Each row is a point. To make a cloud, some directions were put in groups of two or more. Within a group, all points are equally far from the middle, so they leave a hole (a ring in 2 directions, a hollow ball in 3). The other directions are filled evenly. Then the cloud was stretched, turned, moved and blurred a little. How many holes are there, and how many directions does each take, smallest first?

Cloud:
[[ 2.6 -1.2]
 [ 3.3  2.5]
 [ 1.8 -0.4]
 [-1.2  2.1]
 [ 3.6 -2.3]
 [ 2.1 -0.3]
 [-3.6 -1.8]
 [-2.4  0.3]
 [ 4.1 -1.2]
 [ 0.9  0.8]
 [-1.2  1.2]
 [ 3.8  0.8]
 [-6.0  1.2]
 [-4.6  4.6]]
Holes: 0

Cloud:
[[-2.3  3.2 -0.8]
 [ 3.2  0.7  1.1]
 [-2.0  2.6 -3.1]
 [-4.1 -1.5  3.5]
 [-2.4  3.1 -0.6]
 [-4.7 -4.5 -1.7]
 [-2.1  3.5 -1.3]
 [-6.4 -1.7 -0.7]
 [-2.4  3.2 -0.9]
 [-5.0 -0.8 -1.5]
 [-2.1  0.7  2.4]
 [ 2.0 -1.5  1.6]
 [-2.5 -3.1 -2.6]
 [-1.1 -1.5 -3.4]
 [-2.1  3.4 -0.9]
 [-2.2  3.2 -2.1]
 [ 1.7  0.9  1.7]
 [-2.5  2.0 -2.8]
 [-4.6  1.0  0.2]
 [-2.9 -4.4 -1.9]]
Holes: 1 (2)

Cloud, 28 rows:
[[-0.4 -1.9 -2.0  1.3]
 [ 1.8  1.0 -1.6 -2.3]
 [ 4.0  1.4 -1.6 -0.9]
 [-1.1  1.3  5.4 -0.3]
 [ 0.9  2.0  4.6 -1.2]
 [ 1.4 -1.7 -0.4  3.3]
 [ 0.3  2.8  3.2 -2.3]
 [ 0.6  3.8  3.3 -0.5]
 [ 2.5 -2.4  0.0 -1.3]
 [-2.1  3.4  5.3 -2.2]
 [-0.9  1.1 -0.2  1.2]
 [ 3.2  1.3 -2.3 -2.9]
 [-4.2 -3.7 -1.5  0.8]
 [ 2.1 -4.1 -5.5 -0.3]
 [-0.4  1.7 -4.4  0.8]
 [ 4.5  1.0  0.1  0.7]
 [ 0.4  3.3  2.7 -0.7]
 [ 3.3 -3.5 -5.8  0.3]
 [ 1.7  1.1  1.3  1.3]
 [ 6.2  0.1  2.2  4.0]
 [-1.3 -0.4 -1.5 -2.0]
 [ 4.0  3.1 -1.2 -0.4]
 [ 2.4  2.5  4.2  3.7]
 [ 7.1  1.5 -0.3  0.1]
 [ 1.0  2.0  2.0 -3.1]
 [ 3.6 -1.4 -6.2 -0.3]
 [ 2.9 -0.6 -4.5 -3.2]
 [ 1.3  1.5  1.5  0.7]]
Holes: 0
